Every row gives one point. The points of each table are mixes of a few directions, plus a little noise. How many directions does each table use, and how many do they share? Where both have some left over, give the other angles between the two spaces (their principal angles), to ten degrees, smallest first.

First:
[[ 10 -19]
 [  7 -15]
 [-40  78]
 [ 21 -44]]
Second (5 x 2):
[[  9 -17]
 [ -4   6]
 [  5  -4]
 [-40  78]
 [ 32 -63]]
Directions: first 1, second 1, shared 1

First:
[[ 60   9 -30 -18 -61 -15]
 [  7   1  -4  -2  -7  -2]
 [-93 -15  47  27  95  24]
 [-57  -9  29  17  58  15]
 [-32  -5  16   9  32   8]
 [ 55   9 -28 -16 -56 -14]
 [ 35   5 -17 -10 -35  -9]
 [ 25   4 -13  -7 -25  -7]]
Second:
[[ 13  11  14   7   4  15]
 [ 29  16  10  24  21  27]
 [-19 -10 -33  11  21 -12]
 [ -1 -93 -45 -64 -43 -85]
 [-25  39   2  29  21  26]
 [  1  37  52  -7 -27  30]]
Directions: first 1, second 3, shared 0; angles 50

First:
[[  2  -8   1 -65  41  -2  22  22 -12  13  -3]
 [ 36 -22 -24  28 -49 -26 -47  36  34 -14   3]
 [ 20  -8 -42  35 -26 -11   4   6  18  40 -10]
 [-17   0  95  41 -13  10  36 -55 -21  19  25]
 [-14  21 -13 -23   5  -2 -17 -19  26   2  -1]
 [ -7 -25 -15  -7  22   1  23  48 -31 -34  10]
 [ 10  59  28 -66  52  50 -22 -54 -45  -2 -64]
 [-30 -17 -31  55 -33 -20   2  16  30 -24  39]]
Second, 8 rows:
[[ 37 -31  -2 -28 -16   4  30 -23  60 -10  -9]
 [-18 -42 -14  32  15 -42 -76 -47 -84 -31  34]
 [ -7   3   5  11  -5  -9 -23   6 -11  -5   9]
 [-38  85  27  19  -1  21   1  84 -11  36  -8]
 [-22  24 -11   6  26  16  20   8 -39  20 -11]
 [ 44 -48  -4 -32 -21  -2  25 -38  68 -20  -4]
 [-32  41   6  20  14   8 -10  33 -42  19   0]
 [ 35 -31  -3 -29 -14   5  32 -24  60  -8 -11]]
Directions: first 6, second 3, shared 1; angles 60, 90

First, 11 rows:
[[ 29 -17  31  17  43 -26  11   2 -57  -8   6 -10  13   5]
 [-26 -40  52 -21   4 -43 -52  18  26  17 -55 -47 -40 -57]
 [ 18   3  -8  19  -2   5   9   5 -43 -16  15  -6  17  29]
 [-43  -8 -24  -9  -3  10   9 -42  -8 -15  -8   0  30  21]
 [-26   3   0  -8 -21  -3  -4   8  31  39  13  20 -29 -25]
 [ 44  26 -20   3  21  27  21 -10  10 -40  -2   8  29  25]
 [ 11 -16  26 -12 -22 -10 -62  38  30 -21 -63 -63 -30 -26]
 [-36   0 -24  -8   9  10  27 -47  -4  -2  11  24  30  16]
 [-23 -33  28  -5  13 -29 -19  -6 -21   3 -25 -28  -2 -15]
 [ 41  60 -37  31 -57  38  30  59  12  54  95  69 -40  14]
 [ 10  24 -23  -6  16  23  30 -24  24  -9  14  33  20  12]]
Second (11 x 14):
[[ 32  25  -8  15 -23  18   1  34  13   7  15   7 -15   2]
 [-63 -34  -7 -16 -31 -43 -44  19 -32  89  47  24 -59 -42]
 [ 14  15  -3  14   5  19  -4  -3   3  -9 -45 -21   4  -2]
 [ 34   0  10 -17  34   4  29 -15  27 -74  13   0  44  31]
 [ -8   2  -2   8  -5   1 -10   1  -9  17 -20  -8 -12 -12]
 [ 12 -14  14 -15  47  -2  34 -42  13 -69 -13  -8  59  29]
 [ 44  38  -8  23 -16  33 -12  29  14  -6 -40 -18 -16  -4]
 [-46   1   3  28  -9   6  42 -31 -34  21   3  12  21  16]
 [-68 -51   3 -33  -8 -54 -48   3 -26  69  45  17 -44 -41]
 [ 30  45  -5  43 -17  47  28   7   0  -6 -41 -12   6  15]
 [ 19 -25   8 -42  31 -26 -11   1  27 -41  40   8   9   6]]
Directions: first 5, second 4, shared 2; angles 30, 70
